Every row gives one point. Each copy is the shape, with its points in the same order, stretched, turned, moved and blurred by noise. Is it also mirrored, or only turned?

Shape (8 x 2)
[[ 19  10]
 [-15  33]
 [-55 -28]
 [ 51  -4]
 [ 20  18]
 [ 31  -9]
 [-43   8]
 [ 70 -57]]
Copy 1 (8 x 2)
[[ -7  30]
 [ 29  40]
 [ 50 -24]
 [-41  23]
 [ -5  36]
 [-24  15]
 [ 48   9]
 [-72 -20]]
Copy 1 is: mirrored
Copy 2 (8 x 2)
[[-24   8]
 [ 31  30]
 [ 82 -15]
 [-65  -9]
 [-25  17]
 [-40 -10]
 [ 70  15]
 [-86 -56]]
Copy 2 is: mirrored
Copy 3 (8 x 2)
[[ 23  -1]
 [-11 -30]
 [-62  31]
 [ 60  17]
 [ 26 -14]
 [ 41  23]
 [-46  -3]
 [ 73  75]]
Copy 3 is: mirrored

Shape (9 x 4)
[[ 14  17  15   7]
 [ 16  19 -33  77]
 [ 44 -30  12 -47]
 [ 36 -58   7   3]
 [-38 -33 -26  -7]
 [-29   6  15  11]
 [  2 -32  11  12]
 [  4 -20  31 -32]
 [ 16  27  78   3]]
Copy 1 (9 x 4)
[[ -4   7  41 -18]
 [-84 -32  33 -64]
 [ 59  45 -33 -40]
 [ -3  51 -43 -52]
 [  7 -17 -44  39]
 [-14   1  29  42]
 [-11  27 -14  -3]
 [ 36  40  -4  15]
 [ -9  61  92   5]]
Copy 1 is: only turned
Copy 2 (9 x 4)
[[   2  -20  -23  -11]
 [  49  -69   42   14]
 [ -64  -10  -36   23]
 [ -46   -5  -15   75]
 [   9   42   74   41]
 [  27   33   13    1]
 [ -13   19    1   45]
 [ -30   29  -29   16]
 [  -5   11 -100  -24]]
Copy 2 is: mirrored
Copy 3 (9 x 4)
[[ 33 -18  28  23]
 [-16 -13 121  48]
 [ 54  60 -49   1]
 [  7  86  11  18]
 [-78  21 -16 -31]
 [-14 -30  18 -24]
 [ -6  39  27  -9]
 [ 36  20 -26 -25]
 [ 92 -33  36  -5]]
Copy 3 is: mirrored
Copy 4 (9 x 4)
[[   8   -3   -1   12]
 [ -36 -109  -18   22]
 [  59   34  -24  -57]
 [  28    1  -57  -31]
 [ -63   28    0  -12]
 [ -41   26    6   31]
 [ -11   14  -30    0]
 [  17   60   -8  -14]
 [  34   37   -1   43]]
Copy 4 is: mirrored

Shape (12 x 6)
[[  4  16  31  63  36   1]
 [ 28 -12  -2  53  24 -69]
 [-19 -64 -33 -36 -25  47]
 [ 47  -5  -2 -40 -49  70]
 [  4  10  13   9  25 -45]
 [ -7  -3 -52  59  22 -33]
 [-22  15 -30 -26 -32  19]
 [-32   5  -9  41  38 -32]
 [-25   5  38  65  25   2]
 [-52 -59 -20 -50 -64  21]
 [-14 -63 -26 -60 -38  14]
 [  9 -15 -28 -19  48 -15]]
Copy 1 (12 x 6)
[[   8   58   32   10  -35   42]
 [  46   -8   24   48  -43   61]
 [ -94  -28   29   -3   17  -42]
 [ -41    3   -2 -118  -16  -64]
 [  30   15   -5   22   -7   26]
 [  34   -5   73   70    2   38]
 [ -13   -3   18  -39   51  -26]
 [  11   25   40   65   12   39]
 [ -20   60   34   16  -10   57]
 [-102  -54    8  -20   58  -27]
 [ -79  -52   -4  -11   22  -44]
 [  10   10   12   49   -8  -18]]
Copy 1 is: only turned
Copy 2 (12 x 6)
[[-26 -20  -1  -5 -77 -27]
 [-81  28  -9 -15 -61 -61]
 [  9  28 -47  30  75  13]
 [ 45  45 -22 100  46   6]
 [-30  28   4 -26 -55 -30]
 [-90  -3  21 -33 -47  -3]
 [  2  24  31  -5  21  33]
 [-56   3  10 -45 -45  -6]
 [-14 -23  13 -26 -59 -31]
 [ 19  37   2  -3 110   3]
 [  9  55 -39  17  84  -1]
 [-34  29 -52  -7 -32   8]]
Copy 2 is: mirrored
Copy 3 (12 x 6)
[[-50 -15 -21 -25 -71  10]
 [-57 -48 -46  23 -30 -38]
 [ 53  -8  16 -20  68 -22]
 [ -6  19  -6 -57 102  -3]
 [-37 -10  -9  20 -16 -24]
 [-13 -53 -42  52 -34   5]
 [ 17  28 -16  12  51  13]
 [-18 -25 -10  29 -59  -3]
 [-35   3 -26 -30 -89  14]
 [ 73  42 -16 -23  79 -39]
 [ 45   7  13 -14  92 -49]
 [-15 -52  38  37  19 -17]]
Copy 3 is: mirrored

Shape (15 x 9)
[[-10  -4   0  11   8  46 -18  10 -15]
 [  7   8  -7  22 -17 -15 -11  -5  -8]
 [ 26  -4  -3  20 -13  13 -19 -10 -24]
 [ -7  -1  -7 -56 -15 -15 -10  12   8]
 [ -6 -14   9  15 -18 -11 -11  -5   3]
 [ 17  -3  13  14  20 -10 -17  30 -18]
 [ 12  13  33  14  -5  -6   0  -9  12]
 [ -5 -29  -9  18  10 -14  17  -8  16]
 [ 45   6 -13   4 -14 -11   2 -10  18]
 [ 22 -21  25 -17  -7  12 -27 -10  13]
 [  2  10  -9 -34  28  -2   3  18   8]
 [  8 -15   4   2 -23  16  -4  19  14]
 [ 10   5  -1   1  11  -3  10  24  10]
 [ 16 -34  -8 -14  25 -15 121 -17  14]
 [ -8  -8 -11  14 -14  -7 -28 -14  18]]
Copy 1 (15 x 9)
[[-26  21 -16 -18  15  28  25  16  -6]
 [ -1   2 -11  -9   6  11 -19 -15 -13]
 [ -9  -1  -3 -12  31  36  -2  -8  -6]
 [ 10   0   9 -39 -42 -36 -16 -18   4]
 [ 10  -6 -18 -14  24  -4  -4   3  12]
 [  1  14 -39 -17  -8  31   2 -16  18]
 [ -1  -4 -11  15  16   3   4 -16  15]
 [ 19 -24 -13  25  12   9  -3  29  21]
 [ 11  -4  16   0  16   2 -31 -19  16]
 [ -5 -17  -9 -25  26   0   4  -4  37]
 [ -7  16   2 -10 -45  -6  -9  -6   8]
 [ 18  14  -2 -23  19  -7   5   2  24]
 [  1  16  -6   0 -13   6  -6  -7  17]
 [ 33 -57  27  86 -27  13  28   6  36]
 [ -1  -2 -12 -15  21  -7 -22  14   5]]
Copy 1 is: only turned
Copy 2 (15 x 9)
[[ 12  14  -9 -28  -6 -38   3  18  10]
 [ -8  21   6   3  -7  -7   0   9  20]
 [  1  33 -17  -1 -15 -33  -6  19  25]
 [ 28   3  10  13  11  25 -20  29  23]
 [ 10  27   3   4   0 -14 -10  -4  13]
 [  0   9   6  14   4  -9  26  29   1]
 [  9  -4   4  10 -24 -14   9 -11  16]
 [  6  29  10  -2 -16  23  11   3 -22]
 [  1  14  -7  12 -36  19   6  16  19]
 [ 42  24  -7  17 -13 -28 -15  13  22]
 [ 11 -15  19   1 -12  31  18  40 -11]
 [ 20  23 -20  -5   0  -4   4   6  26]
 [  3  -4   4  -1  -9  23  32  23   0]
 [-14 -18 -31   7 -36  95  17   5 -78]
 [ 15  33  20  -4 -15 -10  -9   3  23]]
Copy 2 is: mirrored
Copy 3 (15 x 9)
[[  7  33 -35 -28  21 -22  36  -7  -1]
 [  3   3  -6  -2  -5 -13 -33   5   0]
 [ 20  19 -15  -9  23 -13 -14  20 -11]
 [  4 -33  13  17  21  -7   6 -54  16]
 [  4  -9 -29  10  -7  -6 -18  -5  -1]
 [-13  11  -4  -6   4  -2   2  -9 -40]
 [-11 -21 -16 -10 -12  23 -19   8  -7]
 [ 12   5 -13  30 -36  -4   3   6   5]
 [ 34   1  21   4 -10  10 -28   4  -6]
 [ 22  -7 -27  12  28  21   7 -15 -12]
 [-12   2  21   5  -2   3  27 -36   2]
 [ 31 -11 -23 -10  -2 -11   8 -20 -10]
 [ -1  -4   8  -8 -20  -2  10 -16 -12]
 [  9 -61  60  37 -81  15  44  63  22]
 [ 19  17 -31  15  -3 -10 -23 -21  13]]
Copy 3 is: mirrored

Shape (16 x 11)
[[ 11   5  13  -8  48 -31 -45 -38  -8  22  25]
 [ 20   0 -26 -24 -28  -2 -45  17  11 -49 -45]
 [-96  13  28 -25  47 -32 -37 -49 -19 -19  29]
 [  3 -19  13   8  45  25  -4 -49 -35  -3  -2]
 [ 19  17  32  81  -6 -27 -20 -44 -33  12   0]
 [ 20 -28  21  34 -54  11  27 -12  -3   1  39]
 [ -9  -4  46 -29  41 -14 -28  83 -21  -6  15]
 [-39  18  16  13  32  50 104  -1 -14  21  -5]
 [  2 -22  27   5 -85 -15 -14 -20 -19  19  -3]
 [  5  16 -21  -2  -6  68 -23 -50 117  12  -9]
 [ -8 -62  -9 -12  39 -18 -46  90   7 -30 -40]
 [ -7  17  -4  57  21  60 -43 -21  20   2  -4]
 [ 13  -8  -8  10 -17 -26 -42 -50 -34 -33  17]
 [-19 -19   0 -20  21 -23 -41 -19  52 -27  21]
 [-80  15  -8 -15 -20  21 -43  30   4  15  35]
 [  9  16 -27   7  50 -16 -14  -6 -16  19 -10]]
Copy 1 (16 x 11)
[[ -28    9  -48   12  -30  -19   -5    6  -61   56   -8]
 [ -17  -27   27   29   61  -13    9   -9   27   45  -42]
 [ -60  -26  -53   36  -51 -101   32   28  -82    2   -9]
 [ -35  -26    4    0  -27  -50  -52   30  -69   22   -7]
 [  30   -3   20  -80  -54   17    4    8   -1   54   13]
 [  17   49   51  -39  -37   18  -30  -10   27  -13  -33]
 [  26  -19  -90  -15   36  -38   -8  -30  -29  -12  -80]
 [  30  -50   58    4    5  -29  -29   28 -107 -114   33]
 [  13   18   17    6  -43    6  -16  -36   61    0  -34]
 [-118   14   52   53   39   43   -8   27  -34  -60   27]
 [  -7  -32  -45   -2  107  -22  -16  -97   -7   22  -64]
 [ -55    3    6  -46   25  -12  -31   36  -11  -10   30]
 [ -16   20   17  -11  -38  -40   -3   21    9   91  -25]
 [ -71   14   -8   33   11  -12   22  -16  -38   21  -41]
 [ -29   31  -51   20   21  -64    1    0   19  -56    6]
 [  12  -17   -8    8   28  -16   -3   -1  -66   43   32]]
Copy 1 is: only turned
Copy 2 (16 x 11)
[[ -28  -69  -38  -26  -58  -13  -10   17   53  -27   35]
 [ -40  -12   20   10   62   23   39  -17   56   13   80]
 [  23 -119  -28   48  -40   43  -25  -14   54   15  -44]
 [  67  -56    2  -23   -1  -32  -26   18   19  -45   19]
 [  -1 -111    2  -23    6    9  -31   29  -61  -39   66]
 [ -14  -25   17  -40   11  -28  -38  -12 -101   38   28]
 [ -82  -44  -30   38   -4  -33   86    5   17  -48  -19]
 [ 111   23   -2  -39   27   24   -6    1  -73  -60  -92]
 [ -65  -23   26   21   18   -6  -70    1  -57   20   34]
 [  35   45  -12  -81   20   61    7 -116  -11   23   89]
 [ -33    6  -43   93   16  -53  117   -7   38    3   55]
 [  53  -45   43  -28    7   34   43  -51  -39  -41   87]
 [ -13  -93   23  -12   -5   -4  -37   19   28   28   65]
 [ -19  -43  -56   -1  -14    6   17  -49   39   63   44]
 [ -35  -15   52   52  -49   60   42  -54  -18   19   -8]
 [  18  -21  -12  -19  -35   12   33   28   43  -48   29]]
Copy 2 is: mirrored

Shape (18 x 12)
[[  7  31   0 -32 -49  58 -35  25  12   3 -20  45]
 [ 29 -14  39  70  17 -57  36 -53 -15  30 -73 -36]
 [ 31  -8 -25  20  43 -35  44 -36  59  69 -20 -47]
 [  9  70   7 -45 -45 -17 -36  -8 -11 -34  28   4]
 [  4  42  64  -1 -47  31   9  15 -44   4  21  16]
 [  7  14 -20   3 -73  16  31  24 -17 -60  11   7]
 [ 53  45  27  73 -40  -3  12 -23   6  34 -46 -94]
 [-42  13 -15  35 -22   6 -23  18  58   9  24  37]
 [-27  79  -6   3 -13  27  -1  23  25 -30  19  35]
 [ 16  -8 -57  53  24 -28   7 -21  -9  72 -37 -20]
 [  2 -10 -26  20  64   3  17 -21  67   6 -75  -9]
 [-21 -46  -7  -2  32  -2 -28  12  47  14  -2 -35]
 [ 18  58   9  -7 -48  82  -2 -25 -46 -36  53  12]
 [-41  56 -15 -35 -49  38 -12  41 -23 -11  -2 -13]
 [-58  46 -26  -4  23  16 -20  17   1  -4  -6   1]
 [ 12   0   6  22 -13 -42  65 -54  30  75 -66 -41]
 [ 34  57  27  -3 -19  20  32  60 -25  -5  19  -3]
 [-40 -29  -5  35  33  -7  51 -49  53  49 -43 -48]]
Copy 1 (18 x 12)
[[  16   -6   11   52  -27   35   65   27  -66   -8  -37   67]
 [  51  -13   66  -90   49    7  -14   47   25  -19   61  -73]
 [  64  -35    9  -56   -5  -36  -88    5   72    3    3   20]
 [  -5  -55  -62   44  -37   85   37   -7   13    1   41   11]
 [  15  -10   -7   40   34   21   96  -10  -31   26   11    8]
 [   3   24  -15   39  -10   60   64   24   36  -20  -26  -58]
 [  13  -41   40  -47   29    1   43  115   70  -51   87    7]
 [  24   48    2   -9    3   56    4    6   16   15  -48   70]
 [   4   -8  -45   38   23   71   51   -5   12  -25  -34   55]
 [  20   17   81  -19  -10  -12 -105   44   41    4   24   -5]
 [  43  -15   14  -42   25    9  -54   54   -3  -37  -56    5]
 [ -14    3    4  -43    1   -3  -53   46   -5   46  -49   -3]
 [   9  -19  -52  112   -5   46   58   33  -26   34   11   -4]
 [ -51  -42   18   54   -3   71   60   42    6    3  -41   21]
 [ -33  -18   11   15   23   65  -20   32   -4    4  -41   28]
 [  86  -61   82  -64    1   14  -18   16   63  -11    7  -10]
 [  -9   -7  -44   44   37  -19   71  -13   10  -34    4   14]
 [  52  -37   59  -73   30    9  -54   55   51   24  -61  -16]]
Copy 1 is: mirrored
Copy 2 (18 x 12)
[[-27  71   1  44  25   4   7 -50 -18  42 -34 -42]
 [ 38  23 -14 -85  35  52  49  45  43  -6 -18  39]
 [ 44 -64 -35  21  24  24  10  68  13  15 -26  75]
 [-19  15  55  -1  32 -16  62 -79 -20  31  17 -21]
 [-26  93  46  27  40 -23  40 -70  62 -17 -26 -14]
 [-77  30  61  19   4 -13  73 -22 -23 -63 -52 -62]
 [ 46   3  25 -20 103  37  96  20  25  20 -37 -36]
 [ 23   4  11  54 -20 -61 -26  20 -37 -17   8 -47]
 [-19  23  27  71  24 -19  28 -47 -47 -47  19 -23]
 [ 22   6 -15  11  30  22 -29 111  16  23  21  17]
 [ 16 -40 -66   7   8  78 -15  33 -50 -11 -17  54]
 [  3 -54 -26  19 -12   9 -56  15   8  20  -9   7]
 [-32  96  93  58  41  -2  29 -81  -1 -36 -37 -18]
 [-71  32  29  64  13   8  29 -51  14   5  20 -60]
 [-29   5   1  61   4  18 -29 -16  -8 -15  61  -9]
 [ 40  -6 -25 -20  10  36  66  56  48  21 -35  42]
 [-56  30  20  62  85  -9  59 -44  29 -38 -30  -2]
 [ 38 -33 -32  18 -31  41 -10  51  34 -24 -15  43]]
Copy 2 is: mirrored
